Each point is reached from the start by the listed moves, each made 0, 1 or 2 times, or once backwards (-1), plus a little noise. Is the number of moves made odd or even? Then give how often each move was made.
In the rows, 128 means zero.

Moves:
(1): [161 137 111 123 144 158]
(2): [ 96 161 160 122 156 162]
(3): [167 135 149  95 139 118]
Start: [115 108 150 121 112 135]
Points:
[ 13 170 196 140 151 214] => odd (0, 2, -1)
[181 126 119 103 143 192] => even (2, 0, 0)
[159 160 186  78 169 187] => odd (1, 1, 1)

Moves:
(1): [144 126 135 112 133 123 131 110 136]
(2): [140 154 115 130 144 114 126 128 138]
(3): [148 134 135  84 168 119 137 159 145]
(4): [134 115 117 130 132 145 148 126 110]
(5): [137 124 119  98 126  88 124 124 122]
(6): [126 134 110  96 133 128 122 116 109]
Start: [143 134 150 137 121 129 139 141 131]
Points:
[138 126 123   7 105  50  99 109  88] => even (0, -1, 0, -1, 2, 2)
[176 108 171  34 169  48 154 226 153] => odd (-1, -1, 2, 0, 2, -1)
[169 127 102  22 158  63 152 168  91] => even (-1, 0, 1, 1, 2, 1)
[134 148 153  24 187 152 131 202 129] => even (-1, -1, 2, -1, -1, 2)
[170 128 167  95 154  76 151 181 159] => odd (0, 0, 1, 0, 1, -1)

Moves:
(1): [128 129 126 119 158 123 108 135]
(2): [143 147 131 132 113 128 126 122]
(3): [118 127 135 157 122 120 115 116]
(4): [121 111 104 129 141 105 132 109]
(5): [110 110 148 141 142 120 149 103]
(6): [169 124 138 131 111 130 125 115]
(7): [139 126 134 137 139 103 146 140]
(8): [158 140 127 147 123 149 144 134]
Start: [132 126 119 135 142 141 128 134]
Points:
[218 135 102 189 113 158 163  45] => odd (0, 2, 0, 2, 1, 1, -1, 2)
[146 148 193 249 108 199 151  72] => odd (0, 1, 2, -1, 2, 0, -1, 2)
[125 134 150 137 174  82 127 109] => even (1, 2, 0, 0, 1, 0, 1, -1)
[207 195  95 121  58 207 133 146] => odd (-1, 2, -1, 0, -1, 0, -1, 1)
[159  99 184 159 208 163 140 115] => even (2, -1, 0, -1, 2, 1, 0, 1)

Moves:
(1): [122 131 134 135 117 132 133 138 130 139 132 134 127]
(2): [133 131 126 131 115 138 129 124 134 121 137 130 132]
(3): [117 128 127 120 125 114 124 121 120 127 129 127 132]
(4): [128 132 129 145 113 138 137 134 122 132 122 139 128]
(5): [124 139 129 124 128 129 123 129 137 139 123 140 129]
(6): [121 131 129 122 129 140 120 127 129 130 129 124 123]
(7): [128 139 127 131 118 128 130 134 128 135 127 127 126]
(8): [131 141 112 156 134 113 141 140 138 119 123 138 156]
(9): [120 133 115 107 141 122 120 139 126 125 131 126 143]
(10): [109 136 115 107 133 134 131 134 140 140 123 131 133]
(11): [121 144 121 127 129 129 136 137 126 132 136 138 129]
Start: [125 147 133 136 132 131 132 135 117 115 130 126 122]
Points:
[ 86 249  99 151  88 165 149 201 148 148 165 169 160] => odd (2, 2, 0, 0, 1, 2, 2, 1, 1, 0, 2)
[ 65 143 137  57 137 186 101 130 146 165 120 123  95] => odd (1, 0, 0, 0, 1, 2, -1, -1, 0, 2, -1)
[128 220 111 231 115 135 177 187 142 142 102 172 149] => odd (0, -1, -1, 1, 1, 1, 2, 2, -1, 0, 1)
